Rows are points. Each copy is the shape, with its points in the same order, turned, moved and blurred by noise. Some copies are also mirrored. Which?
In the rows, zero is written as 128.

Shape (5 x 2):
[[ 80 115]
 [ 88  81]
 [151  83]
 [158 158]
 [181 107]]
Copy 1 (5 x 2):
[[131 193]
 [164 199]
 [178 137]
 [107 110]
 [162  98]]
Copy 1 is: mirrored
Copy 2 (5 x 2):
[[ 88 125]
 [ 65  92]
 [145  69]
 [166 141]
 [178  83]]
Copy 2 is: only turned

Shape:
[[110 170 126]
 [114 147 106]
 [184 154 101]
 [113 120 162]
 [151  61 114]
 [152  20 152]
 [ 94  92  77]
 [132  46 171]
 [ 97 139 136]]
Copy 1, 9 rows:
[[ 93 131 194]
 [ 96 112 171]
 [154  74 191]
 [128 168 158]
 [162 118 104]
 [196 153  79]
 [ 86 109 102]
 [182 174 104]
 [ 97 148 161]]
Copy 1 is: mirrored
Copy 2 (9 x 3):
[[ 95 172 124]
 [ 99 145 110]
 [167 145  90]
 [104 128 168]
 [127  58 126]
 [131  23 167]
 [ 69  88  89]
 [117  53 190]
 [ 84 145 142]]
Copy 2 is: only turned
Copy 3:
[[ 96 171 122]
 [103 143 111]
 [170 160 101]
 [114 140 173]
 [163  83 143]
 [176  54 192]
 [ 95  78 108]
 [149  80 210]
 [ 90 145 148]]
Copy 3 is: only turned

Shape, 7 rows:
[[115 166  71]
 [172  75 135]
 [ 64 134 119]
 [104  87 103]
 [ 75 151  62]
 [137 164 113]
 [ 91 186  95]]
Copy 1:
[[133 164  64]
 [176 110 170]
 [ 72 146 110]
 [122 158 151]
 [ 97 186  73]
 [140 116  77]
 [100 143  51]]
Copy 1 is: mirrored
Copy 2, 7 rows:
[[105 159  68]
 [188  91 130]
 [ 72 106 112]
 [124  75  95]
 [ 74 136  56]
 [123 158 106]
 [ 70 165  92]]
Copy 2 is: only turned

Shape (9 x 4):
[[ 81 180  99 122]
 [180  91 111 188]
 [185 129  93 182]
 [158 120 112  73]
 [ 95 127  80  71]
 [196 158 187 152]
 [178 126 182  99]
 [127 117  83 123]
 [107 144 122 171]]
Copy 1 (9 x 4):
[[ 93 179  97 116]
 [213  79 111 152]
 [216 128  83 152]
 [155 120  98  59]
 [109 129  66  80]
 [213 151 181 112]
 [184 119 164  66]
 [146 116  73 114]
 [134 133 125 152]]
Copy 1 is: only turned
Copy 2, 9 rows:
[[105 172  88 144]
 [212  97 136 145]
 [214 139 123 145]
 [149 145 132  62]
 [ 99 139  80  82]
 [179 165 213 149]
 [147 135 200  93]
 [152 126  89 115]
 [144 136 120 174]]
Copy 2 is: only turned
Copy 3, 9 rows:
[[ 83 184  95 148]
 [142  82 155 220]
 [152 117 130 231]
 [151  96 106 118]
 [ 90 116  78 109]
 [191 139 198 161]
 [167 101 176 117]
 [105 110 102 165]
 [ 95 157 144 189]]
Copy 3 is: only turned
Copy 4:
[[ 68 131  80  90]
 [163 103 144 186]
 [155 123 111 184]
 [170 124 106  71]
 [115  86  75  52]
 [149 196 170 150]
 [165 165 162  86]
 [125  88  94 112]
 [ 84 122 131 138]]
Copy 4 is: only turned

Shape:
[[148 137 104 133 139 130]
 [125  95 118 132 136 112]
 [125 109 124  98 145 116]
 [148  97 138 121 120 128]
 [120 131 101 100 119 102]
 [139 108 249 130 127 105]
 [130 115  84 128 137  90]
 [146 109  90 110 103 112]
 [ 82 124  83 134 121 127]
 [111 113  96 109 140 127]]
Copy 1 (10 x 6):
[[120 154 135 112 103 123]
 [ 98 109 139 116 113 110]
 [115 116 143  93 137 120]
 [131 102 155 110 103 115]
 [125 131 110  90 133  99]
 [160  82 230 161 153  81]
 [ 89 137 117  93 111  94]
 [127 119 112  85  93 100]
 [101 126  79 130 131 122]
 [105 123 112 100 128 131]]
Copy 1 is: mirrored
Copy 2, 10 rows:
[[145  92 122 129 122 122]
 [122 122  97 126 143 108]
 [131 129 117  99 147 115]
 [142 139 103 133 138 134]
 [128 121 115  93 106 105]
 [122 220 165 177 163 124]
 [133  99  96 112 119  83]
 [148 117  85 107 102 120]
 [ 83  87 102 103 113 116]
 [116 101 107  94 137 120]]
Copy 2 is: mirrored

Shape (11 x 6):
[[100  84 117 103 126 136]
 [ 91 135  86 112 139 172]
 [129 139 111  84 150 124]
 [119 176 174 153 131 146]
 [ 94 169 151 211 188 116]
 [101 132  96 138 101 127]
 [234  76  69 139 114 143]
 [190 136 175  73  85 115]
 [173  92  91  89  84  73]
 [ 71 115  90  94 117 112]
 [130  58 144  36 106  95]]
Copy 1 (11 x 6):
[[131  60 111  99 136 145]
 [108 128  88  85 127 183]
 [147 110 153 122 149 175]
 [122 176 173  71 156 128]
 [ 99 182 122 113 200  83]
 [ 99 117 111 105  98 139]
 [240 111  67 116  92 118]
 [193  97 209  73  84 141]
 [174  77 132 149  55 133]
 [ 88  90 119 123 115 167]
 [152  12 178 112  90 159]]
Copy 1 is: mirrored
Copy 2 (11 x 6):
[[118  82 128  96 108 137]
 [122 133  82  98 111 166]
 [133 128 110  67 147 109]
 [144 188 170 109 129 141]
 [ 96 198 154 172 173 152]
 [117 139 110 119  89 130]
 [228  68  86 137 126  89]
 [197 136 187  62 104  74]
 [146  85 107  91  94  38]
 [ 85 101  99  94  95 120]
 [121  41 153  44 114  81]]
Copy 2 is: only turned

Shape:
[[146 143 147 117 138 117 140 157]
 [109 104 149  93 114 128 110  78]
 [121 135 131 183 123 128 235 152]
 [111 128 117 140 148 124 105 154]
 [143 144 109 166  54 137 143 102]
 [117 100 108 141 139  80 130 150]
 [144 134 117 115 104 130 114  29]
 [113 144 111 100 126 109 108 149]
 [146 140 107 111 116 140 111 135]
 [116 145 111  93 143 133 118 146]
 [134  97 122  98 137 136 145 109]
 [128 126 128 120 140 132 106 144]]
Copy 1 (12 x 8):
[[146 149 144 122 129 120 146 136]
 [108 133 122  78 137 135  69 112]
 [ 73 134 173 126  88 131 216  95]
 [112 131 113 156 141 125 125 146]
 [110 134 100 112  43 158 127  98]
 [109  98 124 141 126  84 134 133]
 [126 133  83  79 113 151  75  52]
 [130 139  94 118 137 112 127 157]
 [148 130  99 120 120 150 124 137]
 [132 141  99 113 156 133 136 152]
 [122 106 133  90 147 145 120 114]
 [131 133 120 134 139 136 116 143]]
Copy 1 is: only turned
Copy 2 (12 x 8):
[[131 151 127 139 142  83 126 136]
 [116  78 157 118 120 123 110 101]
 [102 168  89 172 130  74 224 120]
 [132 121  91 143 152 115 112 153]
 [158 140  90 153  58 105 141  81]
 [118  95  89 155 147  71 125 139]
 [109  94 137 100  57 124 111  88]
 [139 123  96 116 150 101  94 121]
 [168 127 112 112 118 108 110 127]
 [141 131 106 100 156 115 117 140]
 [130  88 136 104 123  97 148 135]
 [147 119 119 136 141 114 115 147]]
Copy 2 is: mirrored
Copy 3 (12 x 8):
[[147 146 138 109 151 121 144 118]
 [ 85  86 116 123 130 115 111  76]
 [111 135 142 115 138 123 249 165]
 [129 115 125 129 168 137 116 152]
 [ 86 151  84 173  99 128 169 123]
 [134 100 117 111 139  97 129 172]
 [ 95  89  76 176 131  97 137  54]
 [127 133  97 103 162 124 109 128]
 [139 135  94 133 140 143 122 110]
 [136 126 102 100 172 142 121 115]
 [130  82 113 109 129 129 146  97]
 [135 120 125 125 154 139 114 124]]
Copy 3 is: only turned

Shape (14 x 8):
[[101 154 130 147 161 135 128 249]
 [122 150  95 145 159 148 121 128]
 [115  86 137 134 156 149 152 112]
 [139  90  94 143 161  68 159 108]
 [130 142  82 149 138 131 133 110]
 [102 145 108 108 139 129 151 111]
 [113 154 108 143 153 144 154 116]
 [136 140 124 125 152  70 113 120]
 [109 133  80 141 157 127 138 168]
 [108 154  86 143 110 150 131 112]
 [144 137 152  81 121 145 121 108]
 [100 129 171  87 102 119 109 124]
 [100 127  80 119 151 144 140 123]
 [104 161  97 113  72 152 149 146]]
Copy 1 (14 x 8):
[[106 157 129 121 169 143 125 232]
 [115 144  88 117 147 137 112 116]
 [112  86 110 133 144 130 164 107]
 [105 109  84 154 105  58 140 114]
 [113 138  79 127 112 129 115 103]
 [101 145 104  96 117 119 150 106]
 [113 152  90 123 133 136 147 109]
 [125 141 132 123 112  68 113 118]
 [ 91 139  83 119 137 127 119 161]
 [103 149  94 115  99 162 118 104]
 [159 110 145  78 112 133 142  99]
 [122 115 188  86 103 129 146 113]
 [ 89 123  82  99 127 131 131 113]
 [105 149 113  89  71 178 139 140]]
Copy 1 is: only turned
Copy 2:
[[152 123 132 163 168 104 167 241]
 [149 152 109 168 146 154 136 135]
 [125 105 143 121 147 158 150 109]
 [125  98 104 161 166  93 151  72]
 [137 145  92 174 129 145 144 111]
 [122 163 104 129 141 134 163 117]
 [138 156 115 159 146 154 170 122]
 [126 152 126 162 148  76 123 105]
 [143 127  86 163 163 127 153 158]
 [119 160  88 164 109 160 149 131]
 [143 166 143 100  95 123 129 116]
 [ 91 162 150  98 105 106 127 140]
 [131 144  82 137 153 154 148 126]
 [113 161  79 135  81 136 174 162]]
Copy 2 is: only turned
Copy 3:
[[ 84 137 144 140 160 157 168 240]
 [134 119  93 137 151 161 126 141]
 [120  78 154 132 162 142 144 101]
 [141  86 104 159 173  72 161 114]
 [134 121  82 149 139 135 142 120]
 [109 113 103  99 145 137 146 110]
 [110 129 102 133 161 160 146 113]
 [141 143 116 116 165  77 132 132]
 [114  99  89 135 154 146 155 169]
 [119 122  82 130 108 156 137 119]
 [156 138 150  67 133 136 142 116]
 [115 126 164  65 124 111 123 123]
 [122  89  87 114 146 149 140 127]
 [ 97 133 103 105  78 148 165 137]]
Copy 3 is: only turned

Shape (15 x 9):
[[ 88 154 197 118 200 141  99 117 103]
 [185 105 141  83 104  80 173 122 147]
 [100 162 149 138  89 146 187 158 117]
 [151 143 132 186 141 147 180  99  90]
 [162  74 177  74 157  58 135 115 174]
 [132 109 154 145 192 160 175 134  85]
 [120 137 197 158 141 149  88 124 144]
 [140 141 116 115 138 114  78 212  82]
 [114 168 155 122 160 171 126 154 165]
 [159  75 150 111  92  83  88 111 140]
 [118  74 141 165 136 169 199 108  97]
 [ 77 185  91 143 158 123 113 174 162]
 [ 63 179 140 141 136 106  76 190 145]
 [179  70 115  22 126  93 152 104 170]
 [166 118 121 173 116 157 211 226  85]]
Copy 1:
[[118 107 157 151 216 195  91 118 114]
 [167 168 175  98  97  87 170  99 156]
 [128 125  97 150 178 109 187 169 162]
 [100 107 109  98 165  59 121 147 113]
 [157 149 214 104 104 151 124  63 183]
 [150  64 143  95 192 108 119 121 134]
 [ 84 116 169 128 162 191 118 162 133]
 [218 110 156 173 126 163 106 184 120]
 [132 130 115  95 187 196 157 159 141]
 [124 132 186 159  52 139 131 115 149]
 [102  63 103 115 155  75 154 106 154]
 [163 141  65 126 153 191  86 167 166]
 [163 145 112 168 149 204  83 192 180]
 [185 159 155 105  69 150 175  49 133]
 [176  67 114  93 153  52 156 218 172]]
Copy 1 is: mirrored
Copy 2, 15 rows:
[[108 166 152  80 209 100 131 127  68]
 [199 159 109 171 126  93 136  88 164]
 [134 136 160 157 132 141 197 159 138]
 [101 106 127 160 125 136 172  76  84]
 [189 162 116 123 182  60  91  69 171]
 [140 105 138 155 198 139 137 101  64]
 [123 135 188  63 148  98 133 112 106]
 [188 114  90  90 132  86 141 189  74]
 [143 139 154  77 167 162 137 139 126]
 [171 145 139 131  99  44  86 100 138]
 [109  88 172 202 164 134 133  99  95]
 [105 115  86  71 150 149 140 190 142]
 [123 128 124  48 152  95 158 208 131]
 [213 186  88 178 137 112  53  92 171]
 [202  45 127 177 142 148 207 141  93]]
Copy 2 is: mirrored
Copy 3 (15 x 9):
[[ 95 126 152  67  58 124 171  66 180]
 [165 136 110 103 184 110 184 166 129]
 [153 113 167 142  84 134 194 128  79]
 [119 111 139 139 139 189 168  80 102]
 [152 138 110  80 179  93 169 166 213]
 [117  75 127  94 105 191 187  89 151]
 [151 138 165 111  79 115 126  69 169]
 [138  68  65 109  70  66 152  90 111]
 [166 157 117 111  46 142 179  94 154]
 [148 125 124 103 159  76 100 144 156]
 [122  79 155 128 124 217 147 137 127]
 [116 146  83 176  27 101 181 107 136]
 [121 121 122 152  17  59 164  97 147]
 [154 165  64  66 177 121 163 204 160]
 [194  28 111 165 107 170 204 108  80]]
Copy 3 is: mirrored

Shape:
[[102 152 136 180 165 142 110 145 101]
 [162 162 156 154 172 154  76 202 163]
 [ 92  69  73 116 177 126  47 142 113]
 [179 105 157 148 119 133  78 184 126]
 [100 112 188  82  75  77 140  73 132]
 [ 49  95 161 144  95 102 121 178 102]
 [ 71 134 137 103  66 101 159 154 128]
 [ 78  89 137  84 117 152  87 129  45]
 [ 73 146 117 156 110  61 135 157 100]
 [ 85 209 170 140 201  78 116 175 102]
 [170 106 169 118 175 126 161 155 106]
 [130  87 103 124 138 155  93 173 190]
 [170 140 112 201 181  94 146 107  87]
 [174 133 249 150 146 139 145 108  91]]
Copy 1, 14 rows:
[[128 137 157 195 132 119 108 136 146]
 [144 183 126 182 152 203 150 117 164]
 [129  73 125 120 168 171  50 158 155]
 [ 84 139  86 158 124 182 152 126 161]
 [ 79 105 160  49  77  91 165 102 124]
 [ 93 154 119 111  91  74  94 152 187]
 [133 151 103  84  97  57 130 110 148]
 [118  60 122 124  70 118  69 107 181]
 [113 168 124 127 107  74  87 147 102]
 [162 203 192 166  81 146  94 140 107]
 [150 106 129 152  83 158 184 171 134]
 [141 119  98 111 195 157 140 135 182]
 [111 105 147 211 134 125 146 174  61]
 [ 88 113 180 181  52 151 220 128 146]]
Copy 1 is: mirrored
Copy 2, 14 rows:
[[141 135 154  88 177 121 144 180 147]
 [ 92 192 200 108 186 129 151 152  83]
 [127 112  87 185 191 146 191 189 101]
 [141 160 185 161 179 114 112 139  69]
 [119  62 104 135  94 138  53  92 115]
 [151  57 133 103 133  81 122 171  71]
 [132  86 129 112  61 100 109 153  90]
 [178  61 123 149 145 186 127 190  92]
 [160 123  91  86 115  78 120 165 106]
 [130 157 114  10 164 140 145 140 101]
 [169 134 178 121 152 143 154  80 118]
 [ 78 135 164 184 143 106 178 155  92]
 [187 177 129 115 178 103 134 123 191]
 [162 111 209  95 181 156  67  77 144]]
Copy 2 is: mirrored

Shape, 15 rows:
[[ 74 122 101 176 147  63 169 189  97  82 127]
 [ 46 137 182 167  69 157 126  78 159  85 112]
 [138 135 105 191 151 127 185 112 134 101 140]
 [141 181 152 132  93  94 114  99 126 146 146]
 [151 161  74 152 135  95  66  63 141  93 160]
 [127  94 136 120  82 127 105  87 180 175 143]
 [ 63 109  77 181 155 153  85 140 196 177  80]
 [143  94 168 192  81 105  97  80 103 130 122]
 [ 76  61 151 173 124 136 107 185  93 175 121]
 [139 173  98  73 149 128 168 175 165 206 153]
 [ 75 113  77 117 138  75  85  62  83 129  80]
 [ 58 156 154  76 155  84 108  98  91 179 142]
 [ 78  72 177 198 102 113 162 106 120 105 146]
 [148  94  95 114 118 135 121 105  97 139 146]
 [149  79 177  90 170  96 175 175  85 132 133]]
Copy 1 (15 x 11):
[[ 67 113 116 150  85  71 144 169  93  57 129]
 [126  68 170 125 100 153 189  39  99 134 117]
 [121 104 131 133 132 141 152 157 140  59 171]
 [157 159 182 163 132 111 132 114 141 142 132]
 [111 179 168 130 149 144  70  89 118 103 192]
 [145 111 120 148 112 146  95  79 179 178 132]
 [ 39  91  90 204 131 175 108  67 164 106 109]
 [172  83 144 164 127 138 100 113  72 157 148]
 [ 64  49 101 184 119 109 122 159 112 169  84]
 [ 96 180 118 166 135 105 146 159 249 134  93]
 [ 86 174  75 168 142 103 127  70  71 147 182]
 [ 87 154 130 167 168  45 162  91 140 189 139]
 [135  22 137 135  98 106 152 124  99 124 149]
 [115 144 101 122 133 138 110 155 128 168 153]
 [138 103  78 107 151  50 140 199 140 138  88]]
Copy 1 is: only turned
Copy 2:
[[ 91 136  73 116 199  34 133 180 157  84 110]
 [ 96 153 132 176 142 135  22 111 131  77 120]
 [169 135 107 117 211 126 141 153 122  67 112]
 [162 169  95 134 111 126 124  94 146 122 142]
 [129 117  49 144 139 124 186  59 122  61 100]
 [150  97 124 189 141 135  97  70 123 177 121]
 [108  73 108 191 116 130 110 167  94 117  24]
 [173 132 137 171 126  71  99  67 117  73 148]
 [101 102 156 178 132  42 103 172  67 132 126]
 [130 124  88 109 146 149 168 168 127 231 102]
 [ 96 113 111 102 113  47 131  42 105  95  42]
 [ 79 207 116 117 113  85 132  78 120 182  93]
 [129 143 142 170 196  57  58 125 122  80 142]
 [127  88 105 116 149  99 142  75  85 129 133]
 [113 135 194 100 188  57 182 142 153 169 151]]
Copy 2 is: mirrored
Copy 3 (15 x 11):
[[173 161  59 101 148 131 170  73 152 121 104]
 [ 42 140 140 221 112 158 193  79 138  91 160]
 [167 146  77 163 123 111 196 134 107 124 175]
 [101 109 137 152  81  75 127 112 116 146 189]
 [143  62  67 159  88  99 126 117 118  74 222]
 [ 98  61 131 186  64 127 157 161 120 142 137]
 [126 141  56 226  94 197 102 174 137 122 104]
 [117  61 143 205 158 111 156 101  92 139 161]
 [147 112 148 158 159 203 130 129 116 171  93]
 [145 174 126  93  41 102 122 205 152 169 127]
 [ 89  85  64 131 132 123  93 124  57  54 119]
 [ 57 125 119  83 109 135  89 139  97 144 155]
 [ 97 101 115 174 163 152 221  95 116 150 140]
 [166  69 142 126 103 122 150 153  84 103 151]
 [150 116 157  62 183 102 173 168 138 154 113]]
Copy 3 is: mirrored

Shape (16 x 11):
[[108 134 237 114 135 190 172 122 122  99 102]
 [159 115 170 120 100 129 147 145 151 125 161]
 [160  44  64 184 130 136 138 138 146 116  69]
 [177 110 111  91 141 129 133 143 148 113 154]
 [119 159 127  89  98  99 108 187 115 124 151]
 [201 163 156 125 182  87 124  82 129 109 128]
 [153 155 106  93 109 157 147 124 116  99 162]
 [166 113  94 174 209 137 149 138  59 166 182]
 [129 140 125 103 141 132 143  85 148 164 124]
 [ 94  62  87  28 147 139 140 190 113  99 112]
 [141 199  34 113 136  94 115 115 106 146 117]
 [129 101 155 131  60 135  71 140 115 148  75]
 [161 142  78 155  58  63 134 103 104 148 103]
 [ 99 175 193 113 118 173  93 104  78 140 121]
 [202  80 237 102  86 117 128  84  97 122 113]
 [167 214 104 149 132 172 161 184 105 173 113]]
Copy 1 (16 x 11):
[[112  83 188 122 112 126 241  89  69 134 158]
 [103  93 154 100 131 101 143 159 136 141 182]
 [191  88 126 208 130 164 109 216 111 135 136]
 [143  88 125 104 169 150 138 147 165 135 148]
 [120 139 138  45 138 116 125 150 115 139  99]
 [133 155 113 141 198 114 143  79 145 169 181]
 [134  80 115  88 146 103 153 130 158 133 104]
 [104  76  90 153 220 171 110 128 116 225 109]
 [108 128  90 133 111 143 149 114 144 132 141]
 [165  84 102  55 150 207 158 182 104  71 105]
 [146 175  75 121 153 123 106 142 171 161  54]
 [188 106 152 124  86 103  80 129  75 124 132]
 [164 155  68 144 120  56  83 171 118 168 115]
 [119 102 150 110 104 105 149  46  75 151  98]
 [167  87 123 119 122  78 151  75  83 147 237]
 [145 144 160 105 124 132 158 147 147 249  67]]
Copy 1 is: mirrored
Copy 2 (16 x 11):
[[154 105 179 138  83 182 197 126 108 131  75]
 [140 109 158 114  93 149  79 135 135 108 114]
 [ 84  68  69 121 207 102 100 160 139 131  95]
 [160 117 137  77 144 123  89 138 145  85 125]
 [156 177 113 116  73 105 101 160 167  86 130]
 [221 138 173 138 176 115  94 125 105 137 142]
 [150 164 118  66 119 145 112 111 119 101 129]
 [165  89  89 116 166 152 125 168 114 113 241]
 [136 140 172  90 142 112 132 131 150 159 148]
 [119 111 109  65 121  65 178 151 178  27 104]
 [158 217  90  82 166  77 104 160 143 148 173]
 [132 109  90 146  85 101 113 116 197 167  80]
 [115 162  84 129 126  58  56 131 110 177 138]
 [178 158 132 142  75 157 182 101 163 166 135]
 [191  54 165 148  75 104  99  59 110 150  92]
 [177 161  82  70 108 165 123 219 118 173 144]]
Copy 2 is: mirrored

Shape (17 x 12):
[[137 162 131 158  67 125 120 167  62 102  54 166]
 [108 146 167 199 153 119 215  80 195 187 149  83]
 [ 98 104 195 163 152  73 162 123 111 103 189 114]
 [ 64 117  31 166 108 197  72 103  73 214 116 158]
 [196 124  47 116 143 104 144 143  95 180  86 123]
 [146 153  93  93 160 140  97 135 149  92 116 112]
 [155   7  55 160 164 129  88 136 126 143 118  88]
 [147 171 114 171 175  97 118 170 148 133 149 105]
 [ 86 139 163 106 154 114 106  98 160 135  93 108]
 [144 166 154 155  98  47 120 230 163 138 180 147]
 [100 138  73  84  48 136 105 155 108 153 129 109]
 [116 121  95 143  72 170 104 115 126  89  78 163]
 [121 129 144 120 156 173  60  91 121 168 124 111]
 [122 113 159 128 151 147 167 189 106 150 145 132]
 [138 151 149 136 102  97 177  97 168 128 164 143]
 [114 144 101 158 101  64 131 172 155  86 151  95]
 [179 136 142 161 139 140 109  92 142  86 102  61]]
Copy 1, 17 rows:
[[109 181 141  99  96 157 112 168  44 140  95  77]
 [140 172 154 137 192  63 224 100 211 150  78 155]
 [ 71 116 128 140 150  24 159 110 148 147 113 114]
 [120 163 201  66 155 171  99 193  95 149 181 242]
 [155 104 126 116 174 184 109 161  98  72  64 152]
 [107 121 120 172 113 185 102 116 149  97 135 136]
 [ 90  30 144 152 138 175 124 170 148 182  78 212]
 [129 137 154 211 135 100 129 154 145  97  91 151]
 [119 158 122 124 144 144 101 111 199 150 136 111]
 [142 159  95 185  71  39 106 126 106 121  52 167]
 [146 146  59 109 107 162 115 133  74 141 151 187]
 [ 85 160 155  98  88 191 134 105  94 161 120 143]
 [147 111 179 115 129 145 122 142 163 125 185 152]
 [126 120 128  98  94  70 164 171 141 109  95 147]
 [119 171 119 130 142  91 162  53 140 124  85 150]
 [ 78 152  81 208 129 111 144 114 101 153  83 154]
 [125 104 160 178 142 165 176 109 150 147 122  85]]
Copy 1 is: only turned
Copy 2:
[[173 146 105  34 114 109 119 143 104  99  44 112]
 [ 84  32 100 181 165 139 148 180  72 188 135  55]
 [104  65 117 102 115  97  99 119 131 146 170  12]
 [168 228 158 104 206 183  65 127  64 188 110 126]
 [148 130  94 106 197 102 118 124 171 174  88 184]
 [108 169 148 138 142 109 166 115 175 118 102 109]
 [ 62 126 147 124 206 127  43  43 148 166  90 139]
 [108 120 151 141 140  42 138 145 119 156 125 105]
 [124 128 149 143 153 136 147 141 157 154  71  26]
 [154  74 165 134  90  27  71 189 141  99 130 103]
 [142 191 128 114 137 161  65 186 169 117 106 121]
 [148 165 121 102 135 176 116 104 104  77  63 110]
 [125 164 179 133 135 163 134 111 136 209  89  80]
 [114  79 172  62 161 118 116 158 143 144 144  96]
 [149  69 100 160 111 134 134 152 126 122 148  81]
 [ 98 126 107 145 120  60  82 156 137  82 118  89]
 [ 59 124 105 133  98 123 163  93 131 155  70  99]]
Copy 2 is: mirrored
